Each point is reached from the start by the listed moves, each made 0, 1 or 2 times, or once backwards (-1), plus a little noise. Say if it took an odd or an even number of moves. Then give how often each move was made.

Moves:
(1): [30 16  7 22  4]
(2): [-28  30 -19  17  15]
Start: [-1 -4 26 -1 -6]
Points:
[ 60 -16  54   4 -18] => even (1, -1)
[ 1 44 12 40 13] => even (1, 1)
[  1 -51  39 -41 -28] => even (-1, -1)
[ 0 -4 28 -2 -7] => even (0, 0)

Moves:
(1): [19  4 -3  0 11  4]
(2): [-2 23 -9  5 -3  6]
(3): [  2   9   5 -15   2   2]
(4): [-4  5 18 15  1  4]
(5): [-10   1  -8  -7   9   7]
(6): [  3  -4  -7   3 -10  14]
Start: [ 3  6 -1 -1 -8  5]
Points:
[-15  -8  60  27 -12 -16] => even (-1, -1, 0, 2, -1, -1)
[  1  38  -8 -34 -28   1] => even (-1, 1, 2, -1, -1, 0)
[16 30 36 14  8 20] => even (1, 0, 1, 2, 0, 0)
[ 30  37 -23  -3  19  27] => even (2, 1, 0, 0, 1, 0)

Moves:
(1): [11  1  4  4 -4 -8  4  5  5 -6  0  1 -1  2]
(2): [  6  15  14  -5  11  -6   2   2   6  -6  -4  -6   0 -12]
(3): [ 2 -2  9  5  9  5  1 -3  0  3  1  0 -4  6]
(4): [-4  9  2 10 -1  4  9 -1 -2  4  5  2 -1 -3]
(5): [ 8 -3 -9  8 10  4  6  2  5  3  7 -2  8 -2]
(6): [ 8  8 -2 -6  3 21  7 -1 -1 -6 -8 -1  0 -6]
(7): [ -8  -3  -8  -9   7 -12  17   2  -1  -6  -5   4   1   6]
(8): [ 7 -4 -9  3 -1  7 -3 16 -8 -1  8  8 -8  3]
(9): [-11  -5  -1   1  -2   9   7   6  14  -6   5   2   1  -2]
(10): [ 4  1  2 -5  2 -2  3 -3  8 15 -5  9 -1 -1]
(11): [  4  -4   6 -11   0   5   3  -2  -4   2  17   2  -2  -3]
(12): [ 4  4 -1  2  4  0 -7 -8  1 -2 -3 14  2  3]
Start: [  1   2   0   4  -8   0   1 -13  -4   3   5  -3   1   0]
Points:
[  8  -3  17  42   3  26  51 -30  41  18  38  27   3  14] => even (2, -1, 2, 2, 1, 0, 0, -1, 2, 1, 1, 1)
[ 60  59  -3  20  43  39  34  -1  49   2 -21  34  11 -34] => odd (1, 2, 0, 1, 2, 2, 0, 1, 1, 2, -1, 2)
[  1  30 -19  11  -8 -29  47 -19   5 -43 -32   1  16   4] => odd (2, 0, -1, 1, 0, 1, 2, -1, 0, -1, -1, 1)
[  0  33   9   4  32  50  57 -32  53  30  20  18  23 -39] => even (-1, 1, 0, 2, 2, 1, 0, -1, 2, 2, 1, 1)
[ 49   3  20  36  -1  22   1 -35  -4  11  -2 -12   4  14] => even (2, -1, 2, 0, 1, 1, -1, -1, -1, 0, 0, 0)

Moves:
(1): [ 9  3 -4 -2 -6  3  7 -3 -7 -3 -2  4 -2  9 -2 -2 -8  5 -4  7 -4 13]
(2): [ 10   0   2  -7  -1   0  -3  -6  -5   0  -3   8  -4 -13   7   6  -9   0
  -1  -2   7   3]
(3): [  1  -3   3  -6   4  -3 -10   8   8   7   7  -6   0 -11   4  -2   0   9
  -2  -1 -10   3]
(4): [  4  -4  -2   3   1   5   3   4  12  -8   2  -7  -9   0  -5   0   4  -7
  -7 -14  -4   1]
(5): [  3  -1  -9  -4   3   6   8  -1   0 -12  -9  -2  -1   2   5  -5   0   3
   4  -5  -4  -4]
(6): [  6  -2  -9  -1  -1  -1   6  11   3  -3   6   8   1   1   2  -2 -12   1
   0 -11  -2   8]
(7): [-10   6   5   4  -4   1  -1   6   6   4  -3  -6   2   1   3   6   1   5
 -16  -8   6  -8]
(8): [  2  -8 -13  -4   0  -5  -4  -7   6   6  -5 -16  16  -7   5   8  -5  -1
  -1   0   7   4]
(9): [-3 -2  2  7  5 -5  7  5  3  1  1 -4 -6  1  4  0 -1 -7  8  6 10 -1]
(10): [ 5 -5 -3 -8 -4  5  1  5  2 -1 -4 -5  0  2  4  3  7 -4 -2 -7  3 -6]
(11): [ -2   7 -10   7  -2   0  -5 -14   7   5   3  -6 -13  -3   3  13   7   8
   0 -11  11  -4]
(12): [ 3 -3  5  0  3  1 10 -3  4  6  0  5  8 -5  8  3  4 -2  5 -2  6 -4]
(13): [-7  2  3  2 -4  9 -7 -1 -7  0 -1 -3  9 -1 -1  0  2 -1 -3  7 -2 10]
(14): [ -1  15   8  -2   4   0  -5   0 -13  -2   1   5   1   2   5   1  10  -5
  -2   0  -1   2]
(15): [ 11 -13  -7   2   2   2   6   1  -8  -1   6  -4   4  -4   1   4   1  -2
   1  -7   8  -3]
(16): [-11   9   2  -1  -5   4   7   2   2  -4   3  -5   4   3  -4   3  -4  -2
  -6  -2   1 -11]
(17): [ -2  -2  -7   3   3   1   3  -4  -1   0   6   4  -6   1 -11   0   7  -9
  -3   5  10   5]
(18): [-2 -2 -2  3 -5  1  3  1 -4  3 -2  3 -3 -8 -1  3  3 -6 -4 -2 -2  2]
(19): [ 3  6  0 -4 12  3 -5  4 -6 10 -1 -2  2 -1 -5 -6 -4  0 -2 -2 -7  6]
(20): [ -8  -8   5   4   8  -3   4  -4   4   3   1   9  -6   0   6  -3 -12  -8
  -7   3  -4  -1]
Start: [ 1 -8  8 -4  3 -1 -2  7  1 -1  5  2 -2  3 -9  0 -2 -2 -3  0  8  6]
Points:
[  5   5 -10 -18  -6  46  53  14   4 -60 -11  -1  12  41  -3 -14  -8 -28
 -21 -46 -33  -4] => even (1, -1, -1, 2, 2, 1, -1, 0, -1, 1, 0, 1, 1, 1, 0, 2, -1, 0, 0, 1)
[ -6  28  -7 -32   6  27 -20 -21   5 -20  -4 -24 -23 -57   1  28  30 -24
 -31 -27  -5  17] => odd (0, 2, 2, 2, 2, -1, -1, 1, 0, 0, 1, 0, 1, 2, -1, 2, 1, 2, 0, 0)
[ 31  27  -3   2   0  -1   0  51 -27  20  16  12 -17 -16  18   3 -17  56
 -20 -31 -14  47] => even (2, 0, 2, -1, 1, 2, 2, -1, 1, -1, 1, 0, 0, 1, 1, -1, -1, 2, 1, -1)
